Each point is reached from the start by the listed moves, each made once or not at all, plus a little noise. Say if it took an odd or an even number of moves. Then give how often each move was made.
In the rows, 128 means zero.

Moves:
(1): [ 95 142 189]
(2): [170 153 140]
Start: [115 128 131]
Points:
[ 82 143 191] => odd (1, 0)
[123 167 205] => even (1, 1)

Moves:
(1): [153  89 120  82 110 105 126]
(2): [136 111 182 143 135 138 177]
(3): [122  97 120 106 118 154 110]
(4): [ 81 140 109  99 221 108  98]
(5): [125 129 140 108 149 153 121]
(6): [ 99 154 106 134 115 134 120]
Start: [104 114 105 114 128 139 142]
Points:
[124  46  89  46 101 141 123] => even (1, 0, 1, 0, 0, 0)
[ 47  97  90  43 233 171  87] => odd (0, 0, 1, 1, 1, 0)
[ 95  83 109  73 140 191 117] => even (0, 0, 1, 0, 1, 0)
[ 31 106 110  84 207 161 134] => even (0, 1, 1, 1, 0, 1)

Moves:
(1): [125 134  96 106 130 141 119 118 147 106 135 141 123 110]
(2): [123 131 130 146 148 111 139 118 139 208 120 140 166  90]
(3): [133 156 137 150 133 127 122 157 117 171 104 152 165 123]
(4): [129  90 106 126 104 102 124 122 124 145 142 149 132 148]
(5): [166 100 121 130 149 103 113 117 131 120 187 145 120 113]
(6): [107 115 112 131  69 138 131 116 148  82 126 159 151  80]
(7): [155 110 149 133 153 149  94 160 125 142 135 116 155 147]
(8): [122 140 123 130 131  93 134 142 165 153 131 158 143 172]
(9): [136 143 153 123 121 140  90 137 117 125 114 147 138 159]
(10): [ 91 123 131 117 108 106 122 126 112 107 155 109 120 174]
(11): [ 89 164 152 144 105 123 108 141 138 160 142 147 106 119]
Start: [152 146 120 116 126  88 128 157 146 122 141 105 100 120]
Points:
[155 169 115 143 100  66  55 212 220 160 204 228 166  85] => odd (1, 0, 1, 0, 1, 1, 1, 1, 0, 0, 1)
[201  84  73 126  96  81  65 179 169 120 202 198 178  71] => even (1, 0, 1, 1, 1, 1, 1, 0, 0, 0, 0)
[220 132 110 124 179  95  66 196 154 149 189 147 150 101] => even (1, 0, 1, 0, 1, 0, 1, 0, 0, 0, 0)
[106 137 110 128  95  25  67 172 228 177 248 196 158 100] => even (1, 1, 0, 0, 1, 1, 1, 1, 0, 1, 1)
[155  55  94 116  72  11  78 171 184 103 249 171 153 185] => even (0, 0, 0, 1, 1, 1, 1, 1, 0, 1, 0)

Moves:
(1): [109 103 135 114 121 136 141 153 112 116 106 140 119 157 137 128 137 149]
(2): [100 129 101 147 158 138 127 127 137 109 159 115 140 146 138 154 141 129]
(3): [144 135 147 118 132 134 115 107 121 127 128 141 140 146 108 124 134 158]
(4): [136 146 132 128 118 123 128 120 123 126 128 135 129 121 146 132 126 138]
(5): [128 148 138 135 144 140 146 126 135 121 116 140 128 132 123 100 135 128]
(6): [148 139 131 130 152 112 143 129 118 147 153 104 117 145 151 138 142 129]
(7): [145 112 134 132 154 131 123 135 151 120 125 150 122 158 141 115 150 111]
(8): [157 124 143 132 132 163 122 126 142 131 126 128 113 121 128 127 108 117]
(9): [150 131 141 149 115  97 111 115 105 146 123  94 107 149 108 151 125 155]
(10): [137 129 121 144 135 114 130 102 119 114 130 134 103 135 129 118 126 109]
(11): [103 144 108 112 120 111 106 119 148 113 134 140  77 109 126 130 123 135]
(12): [150 126 106 115 122 156 134 147 140 125 114 144 157 141  97 131 135 135]
(13): [135 113 111 135 143 135 122 125 122 119 117 113 145 110 140 115 136 145]
(14): [121 148 130  96 138 137 113 138 108 124 121 130 137 146 114 124 110 103]
(15): [119 112 129 133 124 106 138 123 115 126 114 117 145 121 120 138 115 120]
(16): [138 139 136 139 139 131 114 121 127 130 125 145 131 101 122 139 146 134]
(17): [138 136 146 121 115 126 117 133 131  88 137 151 143 116 145 142 139 115]
(18): [120 131  96 144 113 122 121 142 140 131 146 145 142 122 110 137 107 145]
Start: [129 120 131 156 140 125 132 140 143 135 115 126 121 128 143 136 138 133]
Points:
[224 134 151 160 133 107  80 148 150  98 108 196  98 171 119 203 160 211] => odd (1, 0, 1, 1, 0, 1, 1, 1, 1, 0, 1, 1, 0, 0, 1, 1, 1, 1)
[165 167 139  93 162 130  93 138 113  66 110 203  93 172 120 157 176 149] => odd (1, 0, 1, 0, 0, 1, 0, 0, 0, 1, 1, 1, 0, 1, 0, 1, 1, 0)
[155 129 117 146 249 144 106 133 131 115 150 111 154 211 167 138 183 142] => even (0, 1, 1, 0, 0, 1, 1, 0, 0, 0, 0, 0, 1, 1, 0, 0, 0, 0)
[ 87 140  58 149 183 103 101 156 124  44 166 146  92 162 181 169 146 141] => odd (1, 1, 0, 0, 0, 1, 0, 0, 0, 1, 1, 0, 1, 1, 0, 0, 1, 1)
[192 122 141 168 123 178 124 161 141 136  78 161 131 199  59 136 123 225] => odd (1, 0, 1, 0, 1, 0, 0, 1, 1, 0, 0, 1, 0, 0, 0, 0, 0, 1)
[191 125 143 216 162 108 135 142 101 148  88 105 117 128 148 160 134 215] => even (1, 0, 0, 1, 1, 1, 0, 1, 1, 0, 0, 0, 1, 0, 1, 1, 0, 1)
[173 165 120 201 126  55  56 105 161  80 140 196  52 115 146 177 155 152] => even (0, 0, 0, 1, 0, 0, 1, 0, 1, 1, 1, 0, 0, 0, 0, 1, 1, 1)

Moves:
(1): [114 154 133 122 130 113 132 129 128 117 141 122 119 126 124 116 132 114
 103 138 143 142 140 112 127 121 156]
(2): [135 137 138 133 126 126 117 135 132 118 130 127 128 129 123 131 132 133
 144 125 138 127 132 124 129 120 134]
(3): [125 124 125 128 133 127 156 142 132 148 131 128 134 136 121 122 130 128
 123 111 126 136 133 117 132 139 123]
(4): [125 113 142 139 133 133 109 117 125 141 135 112 123 123 113 123 135 129
 124 130 102 134 136 129 136 119 117]
(5): [125 130 121 132 131 135 125 134 113 146 128 135 130 134 116 123 138 129
 139 115 127 130 108 131 107 132 125]
(6): [152 141 125 140 143 126 138 127 121 124 131 119 125 119 120 128 128 129
 122 132 132 130 125 130 129 128 118]
(7): [141 135 127 123 136 123 129 124 123 117 142 123 118 134 126 135 136 146
 131 140 125 129 129 132 135 131 128]
(8): [127 109 115 128 120 122 121 118 138 119 126 131 122 112 124 142 127 146
 143 116 126 120 123 136 117 110 136]
(9): [121 110 138 142 149 118 130 133 134 134 129 146 121 132 125 120 119 103
 151 126 130 135 120 123 133 122 147]
(10): [116 121 125 131 120 134 140 134 133 125 128 126 126 139 137 116 132 113
 118 130 122 142 128 134 126 129 116]
(11): [134 124 115 114 148 135 118 120 131 150 164 120 125 128 110 127 121 139
 154 115 139 119 122 136 123 132 142]
(12): [129 113 129 128 133 108 133 147  99 134 149 109 120 119 125 116 120 144
 134 129 119 129 143 112 126 126 132]
(13): [131 124 128 133 130 124 123 131 126 118 145 137 128 130 124 127 122 131
 132 110 132 137 128 126 126 120 139]
(14): [124 132 140 121 141 113 118 137 117 119 137 141 118 105 127 116 137 132
 123 124 144 134 132 112 130 121 139]
(15): [136 127 104 125 120 128 100 111 131 134 126 136 115 123 119 142 120 174
 145 137 134 117 119 128 124 102 122]
(16): [114 127 118 141 139 142 134 147 139 126 103 130 156 131 120 124 119 137
 135 118 121 139 116 140 127 148 117]
(17): [134 123 116 111 116 135 116 134 122 125 132 135 135 129 117 133 129 130
 135 125 127 117 135 132 129 109 125]
(18): [129 130 116 123 133 135 117 152 125 131 102 130 134 136 133 131 128 106
 132 120 136 129 126 145 144 143 128]
(19): [114 126 129 131 130 137 123 138 132 130 119 137 141 127 138 136 122 120
 144 126 123 141 133 123 122 125 137]
(20): [146 146 128 121 130 114 133 118 123 133 122 110 133 126 122 128 126 139
 132 138 125 130 134 129 136 122 111]
(21): [129 121 125 130 114 128 128 120 128 119 125 119 131 119 135 107 138 119
 122 124 127 133 136 116 131 140 145]
(22): [118 121 107 134 144 136 120 130 129 123 118 130 128 135 130 138 122 135
 153 113 128 114 125 128 110 136 128]
(23): [120 125 122 136 159 115 112 148 127 120 122 128 149 128 136 132 130 121
 121 132 152 146 128 137 131 116 144]
(24): [106 128 128 118 119 150 135 122 144 125 130 135 129 132 145 138 123 130
 129 115 109 108 118 126 124 109 142]
Start: [149 119 145 147 128 123 119 106 120 125 128 119 134 148 113 115 106 148
 120 126  87 124 110 121 147 155 135]
Points:
[178 136  89 117 176 122 114  77 119 139 173 101 110 122  88 116 106 239
 176  98  97  94 101  96 141 136 150] => even (0, 0, 1, 0, 0, 1, 1, 0, 0, 0, 1, 0, 0, 1, 1, 0, 0, 0, 0, 1, 1, 1, 0, 1)
[140  76 120 175 146 108  73 120 138 125 144 119 132 145  86 127 112 199
 145  93  97 160 113 131 145  87 141] => even (0, 1, 1, 1, 0, 0, 0, 1, 0, 1, 0, 0, 1, 0, 1, 0, 0, 0, 0, 0, 0, 0, 1, 0)
[190 148 111 155 150 106  80 141  73 152 110  99 137 137  85 127  94 198
 190 124  97 131 107 121 142 130 119] => even (0, 1, 0, 0, 1, 1, 0, 0, 0, 0, 0, 1, 0, 0, 1, 0, 0, 1, 1, 1, 0, 0, 0, 0)
[125 142 142 180 214  83 135 214  77 106 169 120 162 138  85  72 121 158
 127  94 125 222 118  90 131 148 177] => odd (1, 1, 1, 0, 1, 1, 1, 0, 0, 1, 0, 1, 1, 1, 0, 1, 0, 0, 1, 0, 0, 0, 1, 0)
[105 122 100 176 187  99  62 170 110  93 125 125 166 143  99 123  73 203
 181 101 123 165 121 102 119 120 191] => odd (1, 1, 0, 0, 0, 0, 0, 0, 0, 0, 0, 1, 1, 0, 1, 1, 0, 0, 1, 0, 0, 1, 1, 0)
[152 124 100 125 242 125  71 154 110 123 137 136 155 139 108 139  90 141
 214  98 124 122  98 140 156 113 187] => even (0, 0, 0, 0, 0, 1, 1, 0, 1, 0, 1, 0, 0, 1, 0, 0, 1, 1, 1, 1, 0, 1, 1, 1)
[124  75  98 173 218 137  73 173 131 119 156 129 181 127  63 117 100 179
 199  41 107 168 112 136 123 117 157] => even (0, 1, 1, 1, 0, 1, 0, 1, 0, 1, 1, 0, 1, 1, 0, 1, 1, 0, 1, 0, 0, 1, 1, 0)
[157 112  86 147 150 137  63  92 109 143 159  94 107 132  71 105 126 174
 164 112  87 155  97 139 131 132 168] => even (1, 0, 0, 1, 1, 1, 1, 1, 0, 1, 1, 0, 0, 0, 1, 0, 0, 1, 1, 0, 1, 0, 0, 0)
[170 117 107 120 162  91  46  81 130  90 187 119 123 108  96 134 110 249
 190  95 129 117 101 117 144  73 206] => odd (0, 1, 0, 0, 0, 0, 1, 1, 0, 0, 1, 0, 1, 1, 1, 0, 0, 0, 0, 1, 1, 0, 1, 1)
